Every row gives one point. Each copy is the shape, with its points in the same order, stretched, turned, moved and blurred by noise. Is it also mirrored, or only turned?

Shape, 8 rows:
[[-2.5 -1.2]
 [ 1.2  0.6]
 [ 6.7 -0.6]
 [ 1.4 -2.1]
 [-2.0  1.4]
 [-2.3  3.0]
 [-3.4  1.1]
 [ 0.2 -0.8]]
Copy 1 (8 x 2):
[[-1.0 -1.1]
 [ 3.1  1.3]
 [ 9.2  0.6]
 [ 3.7 -1.1]
 [-0.2  1.5]
 [-0.9  3.3]
 [-1.9  1.0]
 [ 2.3 -0.7]]
Copy 1 is: only turned
Copy 2:
[[-3.1 -2.6]
 [-0.6  1.3]
 [ 5.8  2.8]
 [ 1.2 -1.2]
 [-3.9  0.4]
 [-5.0  1.8]
 [-5.3 -0.8]
 [-0.7 -0.5]]
Copy 2 is: only turned

Shape (8 x 4):
[[ 0.2  1.7 -2.4 -2.6]
 [-5.3  1.1 -2.6 -0.8]
 [-4.4 -4.3  1.1 -3.9]
 [ 4.2 -0.6  0.8  0.5]
 [ 0.4 -2.4 -0.2  1.6]
 [ 1.0  4.1  0.1  5.2]
 [-2.0  1.6  0.1 -2.7]
 [-1.3 -4.2 -2.9 -1.8]]
Copy 1 (8 x 4):
[[ 0.5 -0.2 -2.0 -0.7]
 [-5.2 -0.4 -4.1 -0.3]
 [-5.7 -5.6 -1.0 -3.1]
 [ 1.8 -0.9  4.1  1.8]
 [-2.0 -2.3  2.1  2.6]
 [-1.9  4.6  3.3  4.4]
 [-2.7  0.0 -1.0 -2.0]
 [-1.8 -5.8 -1.8  0.9]]
Copy 1 is: only turned
Copy 2:
[[-1.9  2.5 -1.8 -0.9]
 [ 3.5  4.2 -1.7 -2.3]
 [ 3.1 -1.7  1.1 -6.2]
 [-2.0 -3.1 -0.2  2.6]
 [ 1.5 -2.4 -1.4  1.1]
 [ 2.0  2.2 -0.3  6.9]
 [ 0.4  2.4  1.0 -2.1]
 [ 1.2 -1.7 -3.4 -3.9]]
Copy 2 is: mirrored
Copy 3 (8 x 4):
[[ 1.0  1.9  1.9  3.1]
 [-4.4  2.3  1.0  3.3]
 [-5.2 -3.2  5.2  2.0]
 [ 4.3 -1.4 -0.3 -0.8]
 [ 0.0 -2.5 -1.1  0.7]
 [ 1.7  3.7 -4.9 -2.1]
 [-1.4  2.0  3.4  0.8]
 [-1.4 -3.3  1.3  4.5]]
Copy 3 is: mirrored

Shape, 14 rows:
[[-1.4 -1.6  1.7 -2.1 -4.3 -2.5  2.6 -3.0]
 [-0.7  0.0  2.1 -2.4  2.9 -2.2 -2.1  1.0]
 [-1.1  3.1  2.5 -2.3 -6.8  1.4  1.0 -3.0]
 [ 1.5  0.5 -0.1  1.3  1.8  0.5  1.7 -3.0]
 [-1.5 -1.8 -2.0  2.3  2.5 -0.6 -2.4  1.1]
 [-1.6 -3.2  0.5  0.0  2.5  3.2  1.2  0.5]
 [ 1.0 -2.9  2.0  2.0  3.1 -1.1 -5.7 -4.0]
 [-1.3 -1.4  1.8 -1.7 -1.5 -1.2 -2.3 -1.6]
 [10.2 -1.3  2.1  7.6  2.6  0.8  2.5  0.8]
 [ 0.3 -1.0 -5.8 -2.6  1.1  1.0  3.0 -0.4]
 [ 0.0 -1.7 -2.0  5.4  1.8  3.8  0.5 -0.2]
 [-1.7 -1.1  1.1  0.8  1.7 -2.5  0.2 -4.1]
 [ 1.3 -2.9  0.9 -1.4 -0.2 -0.5 -1.8  1.5]
 [-1.1  2.8 -8.0  0.9  3.1  0.4  3.0  0.1]]
Copy 1, 14 rows:
[[-3.9 -0.2  3.3 -2.7 -5.4 -4.0 -0.7 -0.2]
 [-2.9  0.4 -0.4 -3.1  3.2 -1.9 -0.7  0.3]
 [-1.3  5.3  3.1 -3.8 -7.3 -1.5 -1.7 -0.3]
 [-1.6  0.4 -0.1 -0.3 -1.4  0.8  2.3 -3.7]
 [-2.8 -1.0 -3.3  1.5  1.1  0.6  1.5  2.6]
 [-1.8 -1.8  1.9 -1.6  0.6  3.6  2.6  1.6]
 [-2.2 -2.9 -2.2  1.8  2.1  1.0 -4.7 -1.9]
 [-2.9 -0.2  0.3 -2.3 -1.5 -1.5 -2.7  0.7]
 [ 8.6 -1.0  1.4  6.7  1.8 -0.5  3.1 -4.4]
 [-1.8 -1.6 -2.4 -4.3 -3.3  0.5  5.9 -0.8]
 [ 0.0 -0.2 -0.9  3.7 -1.2  4.3  3.8  0.7]
 [-5.8 -0.8  0.5 -0.2 -0.6 -1.1 -0.5 -2.8]
 [ 0.4 -1.6  0.0 -1.9  0.3 -1.7 -0.6  2.3]
 [-3.9  1.7 -5.7 -1.1 -2.4  1.1  8.5 -1.4]]
Copy 1 is: only turned
Copy 2, 14 rows:
[[ 1.1 -1.5  3.6 -2.0 -1.4 -2.6  2.2 -5.2]
 [-0.5 -1.7  1.5 -0.3  4.4 -0.8 -3.4  1.0]
 [ 4.0  2.2  1.4 -3.3 -3.8 -0.2  0.7 -3.9]
 [ 3.0 -0.5  0.1  2.6  3.4  1.1  2.3 -1.8]
 [-3.1 -1.3 -1.0  2.9  2.4 -0.5 -2.4 -0.2]
 [-2.8 -2.6 -0.3  1.2  2.7  3.2  2.1  0.4]
 [ 0.5 -4.0  3.5  6.1  2.6  2.2 -4.8 -2.6]
 [-0.5 -2.1  2.5  0.1  0.5 -0.5 -3.2 -2.6]
 [ 6.0 -3.9  0.9 10.0  1.1  2.1  6.5  5.1]
 [-1.0 -2.7 -6.0 -2.3  2.3 -1.1  2.5 -2.4]
 [-2.0 -0.5 -2.5  5.5  0.6  2.9  3.3  0.0]
 [-0.1 -0.4  3.8  2.0  4.0 -0.7  0.0 -3.6]
 [-0.5 -4.7  1.5  1.1 -0.1 -0.4 -2.0  0.5]
 [-1.3  2.2 -8.4  0.7  3.8 -2.3  2.3 -2.2]]
Copy 2 is: only turned

Shape, 16 rows:
[[  0.0   2.1  -2.2   5.8  -2.7   3.4  -0.6   0.1  -3.2  -1.2   2.3]
 [  3.7   0.2  -1.3  -2.7   0.3   3.6   5.1  -1.9   0.9   1.9  -1.5]
 [ -2.6   2.7  -2.1  -0.5  -2.7   3.2  -0.8  -1.6  -2.5   2.2  -2.4]
 [  0.0   4.1  -2.1   0.4  -2.2  -5.1  -1.0  -2.2   1.2  -0.5   0.6]
 [  4.8   3.3   2.0   0.4  -1.6   3.8  -0.7   1.4  -2.9   1.1  -2.8]
 [ -0.2   4.3   3.7  -2.1  -2.3   0.8   0.7  -1.8  -0.5  -0.4   4.4]
 [ -2.3   1.2  -1.9  -2.8  -2.2   2.2   3.9   0.0  -3.2   1.2   1.8]
 [  1.2   3.2  -1.3  -3.3   0.7  -4.7   0.9   1.5  -1.2  -0.8   0.5]
 [ -3.0  -3.7   3.5   2.7   0.7   2.4   1.9  -1.6  -0.5   4.7  -2.9]
 [  2.4   3.3  -2.0  -1.0   2.1   3.8  -0.4   0.0   4.9  -2.0  -2.7]
 [ -2.9   3.5  -2.2  -2.5   0.1   1.8  -1.2  -0.6  -0.4   2.5  -1.0]
 [ -3.1   2.9   3.9  -0.7  -1.9   3.4  -0.2  -1.0  -2.1  -1.3  -2.8]
 [  5.7 -10.8  -2.0  -1.2   0.8   3.2  -0.8   3.0   3.4   2.7   0.8]
 [  0.9   0.8  -1.6   5.2   0.3   1.9  -0.1  -1.1  -1.9   0.9  -0.7]
 [ -2.3  -1.8  -2.4  -1.5  -3.3   1.9  -0.1  -1.5  -2.8   0.4  -1.3]
 [ -1.6  -0.8  -1.7  -3.1  -3.0   0.5   3.9   2.4   2.6   3.6  -1.7]]
Copy 1, 16 rows:
[[ 1.4  0.6  0.8  6.3 -3.2  4.5  1.2 -0.4 -3.7  2.9  1.7]
 [ 1.2 -1.9 -0.7 -2.0 -2.6  3.4  6.1 -0.9 -0.9 -3.8  0.7]
 [-4.7 -1.9  0.0  1.8 -3.6  4.8  1.8 -3.2 -2.1  1.6 -2.1]
 [-4.0  4.4 -1.7  2.1 -0.9 -0.6  1.5 -0.1  2.4  0.9  0.8]
 [ 1.5  2.0  2.9 -2.4 -4.2  5.3  2.8 -1.8 -3.6  2.9 -1.6]
 [-2.0  2.3  3.4 -0.7 -3.7  3.4  0.7 -4.0  1.7 -0.3  6.0]
 [-4.2 -3.4  1.3 -0.2 -3.9  2.1  3.3 -1.2 -2.2 -1.5  4.1]
 [-4.8  2.4  0.4 -3.4  0.0 -1.3  2.1  2.0 -0.8 -0.4  2.4]
 [ 0.9 -7.5  3.6  1.0 -3.0  3.1  4.2 -1.2  2.5  2.9 -2.3]
 [ 0.9  1.8 -0.9  0.2  0.2  6.9  0.5  1.2 -0.1 -3.9 -2.6]
 [-5.7 -1.3 -0.4  0.3 -1.3  5.5  1.1 -1.3 -0.3  1.0 -0.8]
 [-2.7 -0.9  5.5  0.5 -2.6  3.9 -0.6 -3.7 -0.7 -0.5 -1.6]
 [ 9.9 -8.5 -5.5 -4.5 -3.1  1.6 -0.4  4.3  0.3  0.7  0.8]
 [ 1.8 -0.4  0.5  4.4 -1.5  4.1  3.7 -0.2 -2.1  3.4 -1.2]
 [-1.9 -4.4 -1.1  0.8 -3.1  0.9  0.0 -2.9 -2.3  0.0 -0.6]
 [-3.5 -4.2 -1.2 -2.2 -6.0  1.4  2.8  3.2  1.9 -2.6 -0.3]]
Copy 1 is: only turned
Copy 2, 16 rows:
[[-0.7  1.8 -1.5  1.4 -6.6  3.3 -3.7 -0.1 -5.3 -1.8 -1.6]
 [ 5.1  5.1  0.0 -2.8 -2.4  2.2  3.9 -0.1 -1.0  2.2  2.3]
 [-1.9  4.8 -2.3 -2.4 -2.0  1.0 -1.0  0.9 -4.1  2.9 -3.0]
 [-1.0  2.6 -3.1 -0.6 -3.0 -6.7 -1.3 -0.8 -1.5 -1.7  0.3]
 [ 1.8  6.5  2.8 -1.4 -2.3  1.4 -2.6  2.9 -4.5 -0.2  0.6]
 [-4.7  2.4  0.9 -2.3 -2.5 -0.6  0.2 -1.7 -1.9 -2.7  5.3]
 [-1.7  2.4 -2.4 -2.6 -3.3  2.2  3.1  3.3 -1.3  0.3  1.3]
 [ 0.5  3.1 -2.9 -0.9 -0.4 -5.2  0.0  4.3  0.4 -2.9  3.3]
 [ 0.4  0.0  3.6  2.3  0.8  1.3  1.9 -1.2 -2.0  4.7 -3.9]
 [ 4.6  6.7 -2.6 -1.1 -1.7  1.7 -3.3 -2.9  1.7  1.1  2.7]
 [-2.0  4.5 -4.1 -1.5 -0.2 -0.3 -1.3  0.9 -2.2  3.6  0.6]
 [-3.5  5.1  1.3 -1.5  0.1  2.4 -1.1 -0.5 -1.3 -1.2 -2.2]
 [10.2 -5.4  3.5 -2.3 -1.3  4.2 -3.3  2.2  4.2  5.5  1.9]
 [ 2.2  2.4 -0.7  2.6 -3.4  0.8 -2.1 -0.6 -5.0  0.4 -2.4]
 [ 0.4  1.2 -1.3 -3.9 -2.0  1.9 -0.5  1.5 -1.6  1.5 -3.7]
 [ 1.0  3.1 -0.7 -1.4 -3.4 -0.4  2.7  3.2  3.4  5.1  0.5]]
Copy 2 is: only turned

Shape (17 x 12):
[[ 0.2 -1.7  2.0  0.7  1.1  4.5 -3.7  1.7  1.4  3.4  2.9  2.0]
 [ 2.6 -5.4  2.6  0.4 -1.3  0.8 -1.4 -3.4 -3.8 -1.5 -2.7  5.6]
 [-3.3  0.0  2.3  1.4 -5.1 -2.0  1.9  5.4  1.8  0.2 -5.5  1.8]
 [ 2.8  1.5 -4.1  2.0  2.1  4.4  3.9 -2.9 -3.3  0.9  0.5  3.2]
 [ 5.4 -2.9  0.1 -1.0 -0.3 -2.4  2.8 -4.6  1.7 -4.0  2.5  2.5]
 [-0.7  1.0 -4.2  0.8 -3.4 -2.2 -0.8 -4.2 -1.3  4.3  3.2  3.3]
 [ 2.6  2.7 -1.4  0.1  5.4  3.2 -1.9 -3.9 -3.3  1.3 -0.8  3.0]
 [-1.7 -2.4  1.8  0.9 -0.9 -2.2  0.7  2.6 -0.1  4.5  2.1 -3.6]
 [ 0.4  2.6 -4.2 -5.2 -0.1 -2.4 -2.7 -0.1 -5.0  1.7  1.1  2.8]
 [ 1.5 -2.7 -1.8 -0.8 -4.3 -3.5 -2.8  1.0 -4.1 -2.4 -0.1 -3.5]
 [-4.6 -5.5  3.2  0.3 -2.7  0.8 -1.3 -2.7  0.4 -0.6  2.9  0.5]
 [ 2.3 -0.4  2.0  2.2 -1.0 -1.2  2.5 -4.0 -2.2  3.8 -2.1  0.8]
 [ 3.5  2.5  2.8 -2.3 -1.1  0.5 -1.2  2.3 -2.2 -3.1  1.7 -1.9]
 [ 0.5 -5.2  3.0 -2.2 -3.2  3.0  2.2 -1.4  0.8  2.0 -3.0 -2.3]
 [-1.4  1.2 -6.1  3.0  1.8  1.3  4.1  1.7  2.4 -1.7 -5.1  3.8]
 [ 3.1  0.5  1.3  4.2  0.4  1.1 -4.5 -3.7 -2.2  2.6  0.1 -2.2]
 [ 1.4  2.0  1.5 -3.2 -1.8  0.7  0.9 -2.6 -3.5  3.2  1.2 -0.3]]
Copy 1, 17 rows:
[[ 3.0 -1.3  1.3  0.5 -2.8  5.2 -0.2  0.2 -2.0  1.6 -1.3 -4.2]
 [ 5.0 -2.6  5.9  3.6 -2.0  0.3 -0.8 -5.9 -2.0 -0.7 -0.1  3.7]
 [-3.0  1.2  6.0 -0.8 -5.0 -4.1  2.1  3.7  0.2  3.2 -1.1  3.3]
 [ 3.8 -0.8 -1.8  0.1  3.4  0.3  4.7 -1.4 -6.5 -0.8  1.9  1.7]
 [ 2.7 -1.0 -1.1  0.8 -1.0 -1.1  2.5 -8.8  1.3 -2.1  3.8  1.5]
 [ 2.9 -0.4 -3.2  0.9  1.3 -2.6 -1.3 -0.9 -2.3  7.8  2.1  0.6]
 [ 4.3  1.1  1.0  1.2  5.5  1.5  1.6 -3.5 -3.7  0.1 -1.0 -1.3]
 [-0.2 -4.3  1.5 -1.5 -1.8 -2.2 -0.8  4.2  1.4  2.4  1.7 -3.5]
 [ 3.1 -0.3 -0.8 -3.3  1.4 -5.6 -2.6 -2.9 -3.5  4.0 -2.2 -2.4]
 [ 2.4 -2.2  0.0 -0.2 -3.9 -7.5 -5.1  0.4  0.6 -1.0  1.4  0.0]
 [-1.6 -3.0  2.9  0.7 -4.2  3.3 -4.0 -1.2 -0.6  0.9  3.3 -0.1]
 [ 4.7 -1.9  3.8  1.7  2.5 -1.1  2.5  0.3  0.6  2.8  2.0  1.8]
 [ 2.9  2.4  2.1 -2.7 -2.9 -3.1 -0.5 -0.9 -0.6 -3.6  2.2 -3.1]
 [ 2.4 -3.8  4.2 -2.8 -1.4  3.0  0.0  2.1  2.4 -1.2  1.0  4.0]
 [-3.3  1.4 -1.7  1.3  1.0 -2.8  6.2  0.3 -4.1 -0.5 -3.1  3.5]
 [ 6.3  0.1  1.0  4.3  2.0  0.4 -1.6  1.5  0.2  0.5  1.0 -2.2]
 [ 4.6 -0.6  1.5 -3.1  2.1 -1.3 -0.3  0.2 -1.0  2.8  2.9 -0.7]]
Copy 1 is: mirrored
Copy 2, 17 rows:
[[-2.0 -2.4 -1.1 -1.3  3.6  3.4 -1.2  2.5  1.2  2.2  2.8  4.4]
 [ 0.7 -5.8  3.2 -2.7 -4.8  0.1 -2.7 -0.8 -3.1 -4.2  2.6  2.1]
 [-4.6 -1.2 -2.1  3.2 -4.1 -5.6  1.1  5.1  2.3 -1.7 -2.2  1.7]
 [ 6.1  1.3  2.6 -1.9 -3.1  3.4  4.6 -1.9 -1.4 -2.0  0.7  3.2]
 [ 3.3 -2.6  0.2 -2.5  0.4 -4.5 -0.1 -6.0 -0.9 -5.0  3.3  0.2]
 [-0.6  2.8 -1.9 -1.4 -5.7  0.0 -0.1 -4.3 -0.5  2.7  3.2  1.5]
 [ 5.7  2.6  1.5 -4.5  0.2  5.2 -2.1 -0.2 -1.3 -0.7 -1.8  1.9]
 [-5.3 -0.1 -2.5 -0.9  1.6 -2.2  2.8  2.6 -0.9  2.4  1.9 -2.1]
 [-0.4  4.7 -4.2 -1.1 -3.5  0.1 -3.2 -2.0 -6.2 -0.9 -2.1  2.9]
 [-3.2  1.0 -1.9  4.2 -2.4 -1.4 -1.2 -0.3 -6.3 -3.7  1.8 -3.7]
 [-8.4 -3.7  0.8 -1.5  0.1  0.3 -0.8 -2.1  3.0 -1.5  3.8  0.6]
 [ 1.6  0.2  4.0 -2.3 -3.1 -3.0  1.7 -0.4 -0.6  1.1  1.1 -0.5]
 [-0.6  2.4  0.9  1.9  3.0 -1.8 -1.6  1.1 -4.4 -4.7  0.0  1.9]
 [-1.6 -5.4  2.3  2.2  0.4 -1.1  2.4 -1.9 -0.6  0.9 -2.2 -0.8]
 [ 4.4 -0.7 -3.5  0.5 -5.4  1.3  5.2  1.6  4.0 -4.0 -3.6  1.1]
 [ 1.3  2.0  3.2 -0.4  0.4  2.7 -3.1  1.3 -1.4  0.9  2.7 -2.8]
 [ 0.1  2.8  2.1 -1.1 -0.1 -0.7 -0.2 -2.2 -3.5  0.9 -1.0  1.9]]
Copy 2 is: mirrored
Copy 3, 17 rows:
[[-5.3  1.7  1.9 -0.8 -0.1  3.5  3.6 -0.3 -0.2  0.6  1.9  2.5]
 [-2.4 -0.2 -0.9  3.8 -2.2 -1.2  2.3 -8.7 -1.7 -2.3 -0.7  2.7]
 [-1.0 -1.7  5.0  4.2 -2.7 -1.0 -3.5  5.0 -6.3 -0.6 -3.1 -0.5]
 [-0.4  1.7 -5.8  0.4  1.9 -2.2  3.1  0.6 -0.1 -1.5  2.5  5.7]
 [ 0.9 -0.4  1.1  1.3 -0.7 -4.7  2.2 -4.9  6.6 -2.4  0.8  0.5]
 [-5.0 -1.9 -3.9 -2.1 -3.7 -3.8 -1.7  0.4 -1.3  1.2  5.6  2.9]
 [-0.8  3.9 -4.5 -2.5  3.0  0.2  1.0 -4.7 -0.6  0.7  2.4  6.2]
 [-1.5 -3.6  1.7 -0.4  1.0  0.9  1.2  2.3 -2.5  1.1  3.1 -4.1]
 [ 0.0  0.0 -2.4 -6.9 -4.3 -2.8  0.0 -1.6 -4.1 -0.4  2.7  3.4]
 [ 0.4 -0.4 -2.0 -1.2 -5.6 -1.3  0.2 -1.7 -1.9 -3.0  0.8 -5.8]
 [-6.0 -4.4  1.8  0.0 -0.1  2.6 -0.1 -3.0  1.1 -4.2  0.5 -1.2]
 [ 0.4 -2.2 -2.1  3.7  1.1 -0.7 -1.0 -3.3 -1.3  1.5  4.0  1.1]
 [ 3.8  4.1  2.8 -1.5 -2.2  1.5  1.4 -0.6  0.4 -4.0  2.7 -1.2]
 [ 1.2 -4.9  1.0  4.3 -1.4  4.7  2.2 -1.7  1.3 -0.2 -0.6 -0.4]
 [-1.0  1.0 -2.4  1.4  1.5 -4.6 -1.1  6.1 -2.5  0.2 -5.8  3.8]
 [-2.6  3.3 -3.7  1.1  0.7  2.3 -0.5 -4.4  0.9  1.5  5.0 -1.0]
 [ 2.0 -1.4 -0.7 -1.4 -1.8  1.6  0.0 -1.7 -1.0 -0.3  5.8  2.3]]
Copy 3 is: mirrored
